Each row is a point. The window is the flat piece filled in between its corners: a triangle in 3 columns, a solid with four corners in 4, and so on. A path goes straight from each point to the next, and from the last back to the first. After which points does the path pass through the window?
In the rows, 128 means zero.

Window (3 x 3):
[[171 137 130]
 [ 83 193 123]
 [ 85  60 123]]
Path:
(1): [173 126  64]
(2): [149 146 194]
(3): [140 177 188]
(4): [135 185  61]
(5): [ 86  75 105]
(6): [ 91  74 151]
(7): [ 95  80 163]
(8): [105  77  78]
(9): [135 152 101]
(10): [126 162 182]
(11): [ 81 170 160]
(12): [ 96 179  61]
(13): [ 64 104  70]
(14): [ 72 108 185]
(15): [149 148 177]
(16): [145 131  66]
Through the window after points: 1, 5, 7, 9, 11, 15

Window:
[[200 141 153  41 146 147]
 [193 152 183 192  38  84]
 [ 92  71 143  93 181 129]
 [151 110 106 158 144 114]
 [ 33 165 117 135 165 152]
 [205 188 208 184 112 114]]
Path:
(1): [188 150 174 183  63 179]
(2): [202 186 158 130 101  31]
(3): [116 140 136 109 155  98]
(4): [127 111 161 120 126 191]
(5): [192 122 168 129 105 157]
(6): [190 146 164 113 129  98]
(7): [153 130 141 100 162  76]
(8): [152  79 148 110 138 181]
Through the window after points: 3

Window, 8 rows:
[[100 154  97  88 134 208 138 125]
 [ 37 130 143  46 108  72  83 123]
 [142 126  51 163 168 140 152 136]
 [167  28  72 164  56 150  87 105]
 [158 106 147  74  80  49 148 137]
 [ 47  76 249 216 140 186 215  35]
 [ 78  82 106  92  77 151 192 143]
 [ 76 165 139 192 120 169 145 124]]
Path:
(1): [ 67 143 132 146 114 129 179  61]
(2): [ 99 130 114 130 108 140 142  77]
(3): [117  98 139 135 141 152 109 152]
(4): [123  99 132 142 122 160 108 174]
(5): [108 104  75 133  89 143 146  74]
(6): [ 66 147 109  91  95 111 152  64]
(7): [ 80  98 183 103 134 116 129 172]
(8): [ 85  94 191 121 173 146 151 164]
Through the window after points: 4

Window (11 x 11):
[[215 166  89 199 189 121 106 133 172 225 140]
 [206 207 223 182 141 227 142  80 146 141 165]
 [135 169 102 120 127 112  70 115 153 125 108]
 [124 161 146 214  60  96 113  92 171 126  98]
 [205  59  86 118 147 112 143  75 157 165 125]
 [ 30 114  88 138  93  78 190 122 181 147  74]
 [104 176  73 122  86 119 233  70 123 193  76]
 [190 116 163  93  97  39  78 121 103 171 134]
 [153 149 106 163  82 192  87 192 188  79 148]
 [ 83 147 153 226  91 130 101 113  83 131 108]
 [123 158  96 114 108 175 117 101 141 249  98]]
Path:
(1): [126 158 108 171 104 160 130  95 160 147 166]
(2): [150 164 143 152 127 155 129 143 171 123  44]
(3): [189  84 130 142 131 119 145 120 162 164  30]
(4): [155 119  82 142 128 111 132  79 154 163 172]
(5): [150 152 134 160 109 124  91 105 136 168 187]
(6): [176 127 159 155 124 145  80 138 158 153  53]
(7): [172 175 174 170 120 169 136 109 148 150 106]
(8): [149 178 144 184 118 159 129  70 144 148 186]
(9): [ 94 195 120 166  96 141 113 102 159 144 201]
(10): [152 162 137 163 109 156 119 141 142 135  72]
(11): [147 176 163 191 114 153 119 142 112 138  57]
(12): [ 89 171 103 181 101 131 112  85 157 184 206]
Through the window after points: 3, 7

Window, 12 rows:
[[213  33 192 226  93 110 161 161  95 218 179 116]
 [ 94  58 152 127  30  70  58  39 153  99  73 124]
 [133  49 146 169  69  77 108 185 179 139 130 130]
 [150  25  48 131 155 166  94 168 125 133 205  77]
 [107 125  27 162 133 158 139 134 140 123  48 114]
 [176  83 136 101 172 143 176 127 171 108 151 127]
 [188 157  88 147  98 188 124 145 204 222  90 126]
 [156  95 116 118 117  83 127 156 111 175 111  94]
 [ 83 247  54 183 134 141  88 120  44  53  84  91]
 [166  97 145  73  89 175 220 150 128  70 137  92]
 [125  71 249 122 126 162 126 142 132 200  87 123]
 [110  93  36 139 116 138 192 133 131 135 243  95]]
Path:
(1): [129 101 108 135 100 135 123 142 111 151 134 141]
(2): [166  79 110  94 112 151 146 135 100 154 149 182]
(3): [157 106 144 149 132 153 177 133 141 124 126  63]
(4): [143 108 105 163 107 127 121 125 157 129 123  67]
(5): [151 101  64 108  91 142 124 122 122 146 137 193]
(6): [155  77 118 132  69 139 104 160  71 181 134 210]
(7): [139  79 152 189 104 122 132 152 138 163 122  68]
(8): [119 100  88 180 101 133 150 112 185 130 148  10]
(9): [170  93  78 114 100 127 136 161 127 111 131 168]
(10): [152 104  90 119  82 130 133 159  99 125  77 230]
(11): [145 106 158 166 113 120 157 118 169 160 118  65]
(12): [153 110  97 154 133 146 139 135 176 159 129  80]
(13): [167 105  85 123 102 176 120 154 143 171 123 147]
(14): [176  84 122 127  97 144 156 144  95 150 142 156]
(15): [157  85 147 158 120 139 166 145 154 133 136  72]
(16): [142  93 123 173 101 123 126 140 132 132 133  77]
Through the window after points: 12, 14

Window:
[[162  67 125 149 135 144 149 130 160  91 164  91 121 121]
 [116 111  86  64 143 109 137 110 132 108 150 100 143 111]
 [249 107 153  92 116 131  94 163 182 156 131 120 109 140]
 [112 205 107 111 166  84 132 151 145 102 138  70 157 156]
 [107 137 130 107 100 141 151  79 123 132  88 118 127 128]
 [201  80 178 139  61  99 105 155 135  80 185 100 121 129]
 [175 133 157  85 155 126 109 140 110 139  94 118  80 178]
 [138 128 186  44  97 152 116  92 200  85 126 126 129  98]
 [142 135 170  50 147 149 156 117 146 110 175 100 211 112]
 [159  57 132  93 127 161 104 196 133 159 162  93 137 125]
 [ 91  75 119  98 121 123 134 113 148 160 184 159  96 100]
 [178 127 148 101 106 131 132 174 145  86 132 178 146 157]
 [148  62 171 105 108  97 125 141 173 110 141 148 155 111]
 [111 129  79 192 163 120  74 120 108 116 115 160 147 139]]
Path:
(1): [141 125 124 103 134 126 116 123 146 125 145 101 132 177]
(2): [154 101 152  85 114 130 113 113 165 126 159 120 135 192]
(3): [157 117 147  82 119 127 144 163 137 106 131 136 117  83]
(4): [153 126 131 108 147 125 158 148 136 113 127 105 134  55]
(5): [120 121 113  87 122 116 102 116 140 119 152 108 148 186]
(6): [150  96 140  92 108 125 103 121 151 121 162 118 145 179]
(7): [159 115 142 101 124 116 131 148 137 103 140 104 122  94]
(8): [159 146 144  88 147 130 134 159 137 118 123 132 133  95]
(9): [161 110 132  90 127 133 117 125 171 130 136 123 143 175]
(10): [126 121 133  92 130 124 123 127 161 115 148 121 153 157]
(11): [143 138 139 107 145 118 136 135 124 119 149 106 142  85]
(12): [145 150 129 104 142 121 138 169 122 113 147 109 118  57]
Through the window after points: 4, 6, 10

Window (14 x 14):
[[233 137 147  96  99 195 139 206  69 118 117 101  81 198]
 [147 150 119 105 200  81 127 127 201  83 119   7  88 162]
 [ 66 102 111 154 174 170 153  74 232  96  93  49 116  77]
 [204 134 150 130 111 123 114  78  29 169 117 134 118 182]
 [162 125 152  98 122 115 158 104 173 214  95 164 134 138]
 [137 106 176  79 126 122 188 125  99 172 111  42 138 128]
 [194 157 195 136 174 182 142 126  73 138 204 128 128 198]
 [ 92 122 121 147 121 150 160 186  29 179 173 173 127 182]
 [ 74 136 199 102 112 125  78 160 107 145 158 127 109  90]
 [118  98  99  13 123 129 159  48 162  96 190  32 117 139]
 [109  77  96  48 214 146 116 105 176 151 107  37 114  89]
 [239 102 150 158  90 128 101 208  95 173 140 110 165 148]
 [187 156 116 109 168 135 142 172 133  97  54 106 199 133]
 [201 212 135  97  98 155  97 151  77 200 143  60 149 190]]
Path:
(1): [137  97 158 123 119 128 113 116 132 148 105  65 162 237]
(2): [170 142 133 104 130 136 150 149  83 161 147 109 119 116]
(3): [172 182  88  97 181 132 171 129 113 153 160  63 105  77]
(4): [115 112 164  95 128 150 109 122 149 114  90  81 136 206]
(5): [136 114 170  81 147 140 105 115 170 130  99 102 167 199]
(6): [154 156  93 140 150 134 150 160  78 152 164  94  66  53]
(7): [162 162 128 113 139 138 130 141 108 137 168  97 117 117]
(8): [143 114 168 124 149 158 112 130 147 145  94 103 140 200]
(9): [124 103 149 105 124 152 105 102 129 141  88  78 167 197]
(10): [169 159 116 117 151 145 137 146 134 139 144  97 105 107]
(11): [154 148 135 109 122 141 145 125  97 156 151 115 130  96]
(12): [138 112 151 106 131 147 120 127 105 151 118 101 129 172]
Through the window after points: 1

Window:
[[193 174  77 138 127 104 119  78  72 193 137 109 161 104]
 [147 112 132 101 206 166 167 151 150  91 186  84  99 153]
 [185 137  64 137 157 100  81  86 127 152  66 149 102 114]
 [ 51 131 153 163 101  94 184 209 121  90 108  95  99 144]
 [128  87  95  90 111 124 184 152 165 106 147  85 149 140]
 [118 136 112 119 105 180 149 185 116  59 133 123 123 170]
 [ 72  75 143 186 126 117 137 249 162  69 158 142 157 133]
 [140 180 115 159  99 110 113 123 159 213  87 201 120 107]
 [180 110  99 161 136 136 149 136 131 153 124 107 116 199]
 [ 93 147 175 197  92  86 186 161 164  60 108 148 169 134]
 [120 118 211 159  42  90 122 161 117 114  97 144 119 119]
 [174 112  62 155 133 153 158  45  97 170 139 139  92 103]
 [107 123  95 125 128 159 118  87 142 103 183  53 103 184]
 [126 103  99 109 180 169 133  67 100 166 110 116 144 161]]
Path:
(1): [137 155  86 157 125  67 130  95 103 151 141 187  95 136]
(2): [153 155 120 142 113 145 123 133 148 182  94 127 150 111]
(3): [151 137 106 173 110 176 157 120 149 173  90  77 142 116]
(4): [131 129 122 116 141  99 134 125 108 111 142 139 108 158]
(5): [117 129 106 120 131  70 137 136 107 139 130 142 117 166]
(6): [177 110  97 152 126 181 140 120 166 122 113  98 139  94]
(7): [127 115 141 146 113 206 185 120 140 165 100  67 133  84]
(8): [145 109  84 121 125  80 138 127 129  99 161 145 121 164]
(9): [116 123  81  98 127  74 144 119 129 104 161 202 129 135]
(10): [167 124 133 180 138 180 136 116 131 149 106  53 129 141]
(11): [153 130 121 170 110 163 144 124 142 157 100 118 147 109]
(12): [118 138 124 134 120  94 140 142 141 110 126 148 117 147]
Through the window after points: 1, 5, 7, 11

Window (14 x 14):
[[114 202 101 195 228  48 204 172 102 149  58 134  66 102]
 [249 164 114 165 109 170  78  60 160  71 135 109 148 126]
 [ 87 131  79 184  63 140 142 120 194 135 120 147 196  74]
 [142 159 145 106 144  36  89 119  54  99 132 235 129 113]
 [178 207 176  93  63 124 104 141 160 131 145 167 106 151]
 [143 167  64  90  62 103  93 136 134  30  95  70  82 155]
 [175 140 165 175 127 154 140 205  99 108 175 123 128 127]
 [185 121  67 117 189 111  69 137 221 195  97 131 160  84]
 [112 214 102 144 135 178 147 202 200 119 181 115 183 158]
 [116  90 173  96 105  77  12  45 218  11 120 141 163 160]
 [ 83 170  60 186 111 114 103 153 170 149 119 160  98 150]
 [ 76 138 116  58 195  93 173 154 153 186 145 180 100 201]
 [ 95 174 150 100 139 187 103 167 192 219 197  60 216 206]
 [128 179 148 114 157  98  84  60 202 115 201 127  90  90]]
Path:
(1): [134 146 118 118 135 156 116 126 155 125 109 139 150 102]
(2): [100 208 169 119 159 199 113 156 164  94  96 147 133  75]
(3): [141 120 101 159 126  57 107 115 167 146 158 154 153 156]
(4): [153 179 107 150 125  90 111 135 176 117 153 104 157 155]
(5): [108 150 124 116 121 162  88 135 157 136 123 135 118 114]
(6): [127 144 141  77 155 203  82 109 174 146 135 129 116  62]
(7): [138 180  96 175 100  43 121 124 166  99 150 146 127 195]
(8): [134 141  74 159 128  75 108 141 215 172 151 142 155 125]
Through the window after points: 6, 8

Window, 14 rows:
[[136 226 168  93 173 108 175 160 108 132  72 145 145  93]
 [223 158  55 157 170 114 151  64 108 105 192  83  75  61]
 [160 123 111 112  92  55 173  50 102 147 156  32 129  15]
 [ 93 144 126 142 176 100 145 217 137 113 123 158 149  81]
 [183 107 152 131 131 100 128  88 125  82 143 102  65 118]
 [134 112 150 144 248 110 141  40 154 102  83 143 161 144]
 [227 118 208 132 169 129 155 141 109 134  86 128 231 155]
 [ 41 179 160 124 234 143 118  69 171 152 152  17 133 113]
 [249  48 182 125  33 147 230 138 200  97 108 134 201 114]
 [160 175 104  46 114 102 131 160 141  70 100 151 166 135]
 [113 214  94 162  99  28 154 125 103 123 165 218 112 189]
 [ 93 100 129 108 114 167 129  93  95 171  63 174 172  97]
 [ 88 202 149 197 102 113 102 188 132 102  88 178 167  84]
 [100 175 132 130 178 110 207 162  95  71  92 113 183 152]]
Path:
(1): [166 203  28 132  94 104 116 151 148  84  23  55 150 107]
(2): [160 140 131 132 136  81 144 125 131 135  98  94 137 109]
(3): [147 127 172  94 124 166 212  96 116  49 186 171 152  56]
(4): [144 126 119 122 159 126 139 134 113  94 195 167 158  49]
(5): [136 159 151 131 123  97 162 162 136 131  73 107 142 127]
(6): [174 120 101 146 167  34 133 162 154 153  74 106  82 173]
(7): [ 96 215 153 128 153 164 150  70  78  76 176 154 188  57]
(8): [162 145 162  70 153 123 152  54 113  96 149 171 207  36]
(9): [140 140 135 158 142 126 150 169 141 134  69  80 122 133]
(10): [108 149  89 109 150  93 209 173 110 189  37 154  66 158]
(11): [139 166 155 145 143 112 124 137 138  77 139 163 191 119]
(12): [110 153 164 121 169 113 174 126  92  78 171 189 158  72]
(13): [172 145 109 103 110 110 119 143 152 141  50 101 147 155]
(14): [158 167 122 142 131  95 154 125 119 129  98 113 141 132]
(15): [128 135 191  83 139 139 167  94 139  79 150 160 192  68]
(16): [128 113 214  83 178 101 176 136 111 121 193 197 159 108]
Through the window after points: 2, 12, 16
